Every row gives one point. Any point is a mix of the corners, with weights that add up to 1. It lies inside the corners' shape when no weight is negative. Say inside or outside, and name the corners with a negative weight.

Corners:
(1): [ 32 -15]
(2): [10 50]
(3): [-42   0]
Points:
[-33  39] -> outside (1)
[15 18] -> inside
[ 7 18] -> inside
[-8 29] -> inside

Corners:
(1): [-21  10 -29  33  26 -10]
(2): [-20   0 -29 -18   6 -10]
(3): [ -4  12 -29 -25  23  17]
(4): [ 20 -36  18  -6  19  -5]
(5): [-27 -10 -10  21  -4  17]
(6): [  5   0  17  -8  16 -16]
(7): [ 12   2   5  23 -14 -18]
Points:
[-14  -2 -20  -9  20  -2] -> outside (7)
[-41  19 -60  -1  -2   4] -> outside (4, 6)
[ -4 -11   0   2   8 -13] -> outside (3)
[  5 -11   5  10   6  -2] -> outside (2)
[-38  -5 -54 -28  18   8] -> outside (6, 7)
[  3  -7  -4 -14   9   0] -> outside (1)
[-11   1 -20  10  13  -2] -> outside (6)
[  4 -17   8  -1   6  -1] -> outside (1)
[-27   6  -6  36   0 -12] -> outside (3, 4)

Corners:
(1): [ -3   4   7  17 -17 -16   2 -29   0 -16  -3]
(2): [ -7   1   7 -25 -26 -20  -5  38 -24   4  -2]
(3): [-10  17  24  18  -3 -18  30  22 -24 -17  26]
(4): [ -2   4   1  20  -3  -4   7 -10  -1  14 -15]
(5): [-11  13   4  12  60   5 -16  21  -8 -14 -10]
(6): [ -9   2  14  24  -1  60   5  20 -11  14  12]
(7): [ 44   4  -2 -12 -19 -18 -15 -35   9  17   3]
(8): [  6  -8  -7  -1  -1  12  12 -13  10   9   0]
(9): [ -3   4  32  -5  30  -9  -9 -29  16   7  22]
(10): [  3  -4  -6  16 -20 -22 -12  34  -1  15  -1]
(11): [ -2  23  -5   0 -28 -16  -1  -6   5  13  11]
(12): [-10  10  11  -4 -26  -3  -2  36  11  10  -6]
Points:
[ 8  8  2 -4 -3 -3 -4  3 -1 11 15] -> outside (1, 4, 12)
[ 3  5 -3  5 -6 -4 -2 11 -6  2 -6] -> outside (9)
[ -9   3  -1  -1 -22   4  -5  30  -6  11  -8] -> outside (3, 7, 9)
[ -1   8   9   4 -31 -14   0  16  -2  12   7] -> outside (5, 8)
[  0   8   7   2  -6 -13  -1  -6   3   5   4] -> outside (6)
[ 0  3 12  3  5 -4  0 -7  5  6 10] -> inside
